Each row of a before or after table is a point. One or more steps were done to the points. Then noise was added and the rows were shuffled. The steps act on how far a point lies along the listed directions, d1 being the first. Name the steps. A step turns or swaps two directions, mirrors them in a line or flattens them onto one, adds a multiple of one to another, or multiplies one. Angles are multiples of 10 degrees, from the lower direction toward the higher: turns from -170 to 170, lines from 10 to 170 but not 90. Use the fewest steps. Two steps may share a direction if one is a turn and the other turns, adds or multiplies; they go together, in the order done. Otherwise the lowest direction goes first.

Directions:
(1): [4.4 1.7]
(2): [ 1.7 -4.4]
Before, 10 rows:
[[-0.2 -0.9]
 [ 2.1  0.6]
 [-3.3 -2.6]
 [-4.6 -1.3]
 [-0.9 -5.4]
 [-1.7  2.1]
 [-2.0  2.3]
 [-0.1  1.1]
 [ 1.3 -1.7]
 [-5.4  1.0]]
After (10 x 2):
[[ 4.1  1.5]
 [-0.8 -0.7]
 [ 1.4 -0.4]
 [ 0.5  0.7]
 [-2.0  0.4]
 [-8.9 -3.3]
 [-9.1 -2.3]
 [-4.6 -3.8]
 [-7.4 -3.4]
 [-2.4  0.4]]
Steps: multiply d1 by 2; multiply d2 by 0.4

Directions:
(1): [-0.2  0.3  0.7  5.1  5.9 -2.2]
(2): [ 0.3  3.6 -4.9  4.2 -2.2  2.6]
(3): [-3.9  3.2 -2.2 -1.8 -0.6 -5.7]
Before, 13 rows:
[[-2.0  1.0  0.2  1.4  2.8 -5.3]
 [-2.8  1.2  0.8 -0.6  0.7 -2.7]
 [-0.9 -1.5  1.7  0.9  0.0 -2.2]
 [ 2.8 -0.7 -1.1  3.0 -2.1  7.1]
 [-2.4  3.6 -5.0  4.4  0.6 -2.7]
 [-1.1  2.1 -0.9  0.0  2.5 -5.9]
 [ 3.2 -3.1  3.0 -0.1  0.8  2.4]
 [ 3.2 -2.6 -0.2  2.1  1.0  4.0]
 [-2.6  3.7 -1.9  0.3 -0.3 -5.1]
 [ 2.3 -2.1 -0.4 -0.4 -1.3  5.8]
 [-0.1  2.1 -2.2  1.1  1.0  0.9]
 [-2.5 -0.8 -1.4 -2.1 -1.5 -3.7]
 [ 2.5 -2.8  2.6 -0.2 -0.8  4.6]]
After (13 x 6):
[[ 5.2 -2.9  0.0  1.8 -4.3 11.2]
 [ 2.1 -2.1  2.3 -0.6  0.4  0.7]
 [ 3.8 -3.1  0.4  3.5  2.2  4.5]
 [ 3.1 -2.8 -0.6 -3.8 -5.5  8.5]
 [ 1.4  1.1 -1.2  2.9  2.7  2.5]
 [-1.9 -0.5  1.4  2.1  1.7 -4.5]
 [ 1.9 -2.5  2.0 -2.7 -3.6  4.8]
 [-2.9  1.9  0.7  6.8  9.3 -8.5]
 [-3.5  1.7  0.7  0.4  2.1 -4.3]
 [ 0.3  1.6 -2.9 10.3  6.3 -0.6]
 [-2.1  3.4 -1.3  2.4  1.7 -5.0]
 [-3.1 -0.5 -2.1 -4.3 -3.7 -3.9]
 [-1.9  2.8 -0.6  4.1  7.4 -8.5]]
Steps: multiply d1 by 3; add -1 times d2 to d3

Directions:
(1): [-6.4  3.9 -0.7  0.4 -2.7  0.7  5.6  1.0 -1.3]
(2): [ 2.6  1.6 -5.9  2.6  0.0  1.2 -0.3  6.8  1.1]
(3): [ 0.6  0.6 -2.1  2.7  3.6  0.7  0.0 -2.1 -8.3]
(4): [ 0.2 -1.0  6.8  2.5  0.8 -1.9  0.6  5.9 -2.3]
(5): [ 1.0  7.4  2.6  1.4  4.5  2.0 -1.1 -1.2  2.8]
(6): [-3.7 -2.8 -0.3 -4.3  5.4  4.7 -0.4  2.6  0.3]
Before (13 x 9):
[[  1.8  -1.2  -3.7  -4.4  -1.3   2.9  -2.6   3.1   2.8]
 [ -4.0   0.7   0.7  -4.9   1.1   2.4  -1.6 -11.9   2.1]
 [ -3.7   6.0   4.0  -1.6   2.9   0.9  -0.6 -10.0   0.5]
 [ -0.8   5.6   5.9   2.5   1.6   0.0   2.1  -1.8   3.9]
 [ -0.2   2.2   2.5  -4.9   4.5   2.1  -2.3  -8.3   3.1]
 [  5.0  -3.2  -2.5  -0.1  -1.2  -0.5  -4.6  -0.1   2.3]
 [ -2.9   8.6   6.5   2.9   0.9   3.7   3.2   0.5   0.3]
 [  2.5  -2.6  -1.5  -1.2   0.3   1.2  -2.5   2.9   4.5]
 [ -3.4   6.2   1.9   3.2  -1.8  -3.1   2.2   0.1  -5.9]
 [  2.8  -1.7  -2.6  -3.0  -4.6  -0.7  -0.2   0.4   7.4]
 [ -0.5   6.9   7.5   2.6  -0.9  -1.9   1.1  -3.2   0.7]
 [  2.5  -5.4   1.9  -7.7   0.7  -0.5  -4.0   0.9   3.8]
 [ -2.0   0.3   4.7   0.9  -5.9  -4.0   1.5   2.9   2.8]]
After (13 x 9):
[[  0.7   4.0  -2.3   0.4  -3.6  -1.7  -1.4 -11.0   2.0]
 [ -1.7   1.6   1.3   1.9  -5.3  -3.4   1.5   6.0   2.2]
 [ -1.7  -0.8  -0.6  -5.3  -0.8   3.0  -0.7  -1.6  -0.7]
 [  1.7   7.2   1.8   3.3   1.0   0.8   0.0   4.5   2.8]
 [ -1.0   0.1  -3.9  -2.3  -3.6   0.8   2.6   0.3   3.0]
 [ -0.3  -0.5   2.2  -3.4  -3.1  -2.9   0.3  -3.7  -2.6]
 [  0.6   3.4   0.2   1.6  -0.2  -1.8  -1.6   5.0   0.1]
 [ -1.1   5.4   2.3   2.6   3.8   2.3   1.5   3.0   4.7]
 [  0.8   7.4  -0.4   1.3   0.7   0.0  -2.0  -5.1   3.0]
 [ -2.2  -1.7   0.1  -1.6   1.3   2.0   0.3  -0.2   0.6]
 [  1.4  -1.5  -3.6   0.5   0.2   1.4  -1.8  -0.3  -2.1]
 [  0.8   5.3   0.1  -1.4   1.8   0.5  -1.0  -7.6   1.4]
 [ -0.7   6.3   5.3   0.8   3.2   6.0   0.5   4.4   4.1]]
Steps: flatten d1 and d3 onto the line at 130 degrees; add 0.7 times d5 to d2; turn d2 and d6 by 70 degrees

Directions:
(1): [-2.7  0.7  3.9  3.0  6.8  1.0 -1.3 -3.6  2.3 -3.3 -0.4 -0.8  6.1  2.6]
(2): [ 3.4  5.9 -1.8  0.6  1.4  5.4  5.3 -0.9 -5.4 -0.4  2.9  0.8  0.8  2.3]
Before (12 x 14):
[[  1.4   9.3   2.6   4.3   8.3   9.6   5.0  -5.8  -1.5  -5.0   3.0   0.6
    8.6   4.2]
 [  2.5   6.8   0.0   3.1   8.1   4.4   4.4  -3.2  -3.6  -4.6   2.9  -2.0
    7.2   3.5]
 [  7.5  -2.2  -5.5  -6.2 -10.4  -0.4   5.1   4.1  -4.5   6.1   2.3   0.1
   -9.8  -3.2]
 [  0.0  -1.6   0.8  -2.5  -3.7  -2.4  -0.9   3.4  -0.8   2.1  -3.1   1.2
   -1.8  -1.7]
 [  3.1  -1.7  -2.4  -1.7  -5.4  -0.9  -0.3  -0.5  -3.0   0.9  -0.6   2.4
   -5.1  -3.0]
 [  3.5  -1.9  -4.0  -3.5  -3.6  -2.5  -0.9   3.1  -0.2   3.8  -0.8   0.7
   -4.6  -1.3]
 [ -2.5   3.1   1.4  -0.7   5.3   2.2  -0.3  -1.3   2.9  -1.4  -1.2  -0.9
    1.8   1.7]
 [  2.1   0.7  -3.3  -0.3  -0.9   0.9   1.4   2.4  -2.3   0.3   2.3   0.0
   -1.3   1.1]
 [  0.5  -1.9  -0.1  -4.7  -9.4  -7.4  -3.2   4.6   0.8   4.7  -2.2  -0.2
   -6.6  -2.8]
 [  0.0  -0.9  -0.3  -2.1  -1.5  -1.1  -2.3  -1.3  -1.1   1.2  -0.6   0.7
    0.3  -2.5]
 [  2.5   6.3   4.4   2.0  10.2   4.3   3.8  -4.3  -2.9  -4.7   2.7  -3.3
    8.1   6.8]
 [  0.3  -4.4  -2.0  -3.2  -8.4  -3.6   0.3   4.8  -1.0   3.6   1.1   0.4
   -7.5  -2.6]]
After (12 x 14):
[[ 0.8 -2.0  0.5  0.0 -1.0 -0.8 -1.9 -2.9 -0.8 -1.3 -1.2  1.7 -1.2 -1.5]
 [ 4.4  9.4 -1.3  1.5  2.2  9.5  7.1 -2.6 -4.5 -1.9  3.9  1.5  3.1  2.2]
 [ 2.1 -2.7  1.4 -1.4  0.1 -0.3  1.6 -1.5  0.7  0.8  0.8 -1.5  0.0  0.4]
 [ 1.2 -2.2 -0.9 -1.4  1.1 -2.4 -2.4  0.5  2.1  1.4 -1.5 -0.1 -0.3  0.1]
 [-2.4 -2.3  3.8 -2.1 -3.5 -7.2 -5.1  1.5  3.6  1.8 -3.0 -1.0 -1.4 -1.0]
 [ 0.9  0.5 -1.8  0.9  1.4  0.8  0.6  1.2 -1.3 -0.9  2.0 -0.3  0.8  1.9]
 [-3.0 -4.7  2.0 -0.4 -2.1 -3.7 -1.8  1.6  2.0  0.5  0.2 -0.2 -1.5 -0.5]
 [ 5.8  6.5  0.2 -0.9  3.7  4.4  6.1 -1.0 -6.1 -1.6  3.8 -2.3  2.4  4.7]
 [ 4.7  7.0 -2.8  1.1  3.8  4.4  5.8 -0.8 -5.7 -2.6  3.4 -1.3  3.2  2.0]
 [-0.5 -1.0  0.1 -1.7 -0.7 -1.1 -2.6 -1.5 -0.9  0.9 -0.6  0.5  0.9 -2.1]
 [-0.8  3.2 -0.8 -2.2  1.9  2.3  0.8  0.5  1.1  0.3 -0.7 -0.6 -1.4  0.6]
 [-1.3 -1.7  2.3 -1.4 -1.2 -2.3 -1.5  2.2  0.4  0.8 -3.5  0.8  0.5 -0.9]]
Steps: flatten d1 and d2 onto the line at 80 degrees
